Each row is a point. Each copy is the shape, with its points in the same order, turned, moved and blurred by noise. Is it also mirrored, or only turned?
In the rows, zero is written as 128.

Shape (9 x 3)
[[173 121  91]
 [115 143  95]
 [113 111 179]
 [137 178 100]
 [149 103 115]
 [100 163 101]
 [152 175  92]
 [ 76 147 124]
 [ 87  83 154]]
Copy 1 (9 x 3)
[[ 87 152 141]
 [127 120 108]
 [160  92 179]
 [146 157  93]
 [106 125 156]
 [150 116  90]
 [134 166 103]
 [154  83 105]
 [135  56 169]]
Copy 1 is: mirrored
Copy 2 (9 x 3)
[[192 135 129]
 [143 172 113]
 [ 91 103 129]
 [161 162  74]
 [157 128 143]
 [131 180  93]
 [179 157  77]
 [ 98 175 107]
 [ 84 131 162]]
Copy 2 is: mirrored
Copy 3 (9 x 3)
[[119 164 100]
 [137 105 120]
 [112 131 200]
 [100  97 101]
 [131 158 136]
 [129  82 124]
 [ 98 111  89]
 [139  76 158]
 [157 130 202]]
Copy 3 is: only turned

Shape (9 x 4)
[[ 93 116 134 129]
 [110 149 153 128]
 [156 150 134 138]
 [235 116 118 135]
 [ 92 136 125  75]
 [ 74 150 120 131]
 [124 149 114 131]
 [ 83 130 119 121]
 [110  66 182  81]]
Copy 1 (9 x 4)
[[ 91 150 115 109]
 [101 145 132 146]
 [128 108 146 136]
 [152  46 184  97]
 [143 174 107 116]
 [ 93 147  83 141]
 [131 119 115 138]
 [100 149  90 119]
 [106 204 178  73]]
Copy 1 is: only turned
Copy 2 (9 x 4)
[[120 150  97 116]
 [148 142 118 129]
 [138 114 142 155]
 [107  47 119 204]
 [145 113  91  81]
 [119 160 131  90]
 [124 124 129 118]
 [120 143 112  89]
 [143 141  20 139]]
Copy 2 is: mirrored

Shape (11 x 8)
[[102 176 107  74 164   9  91 162]
 [131 110 150 115 140  39 114 151]
 [119 138 197 156 182 152 157 143]
 [111 115 183 106 120  90 147 183]
 [170 140 119 123 151 170 152 138]
 [142 151 117 133 130 130 114 173]
 [131 118 118 147 100 138 139 135]
 [ 83 137 118 133 187 146 125 155]
 [131 137 134 112 145 179 158 119]
 [151  88 142  97 116  99 101 164]
 [103 168 139 122 154 143  94 129]]
Copy 1 (11 x 8)
[[ 67 161  92  39 185 166 138 190]
 [ 78 127 148  69 171 117 100 143]
 [104 135 164 156  66 137  62 154]
 [118 112 123  69 120 116  60 143]
 [146 122 123 181 109 120 122 143]
 [158 157 124 127 141 142 107 142]
 [150 134 134 129 117 125 121  93]
 [124 126 140 135 102 204 104 154]
 [141 110 129 161  74 128 128 142]
 [146  98 150  87 164 105 109 144]
 [135 159 153 116  90 161 136 173]]
Copy 1 is: only turned
Copy 2 (11 x 8)
[[184  36 126  39 153  55  92 108]
 [156  77 104  62 165 120 157 107]
 [ 82 133 104 110 128 159 105  45]
 [134  91 138  70 182 175 111  98]
 [113 186 107 118 147 124  91 121]
 [109 146 145  69 137 112 112 133]
 [114 141 150 128 145 130 140 142]
 [ 77 102 111  97 103 120  75 115]
 [118 160 118 149 126 149  84 111]
 [162 124 117  60 151 156 135 144]
 [125 125 140  96  81 106  93 100]]
Copy 2 is: mirrored
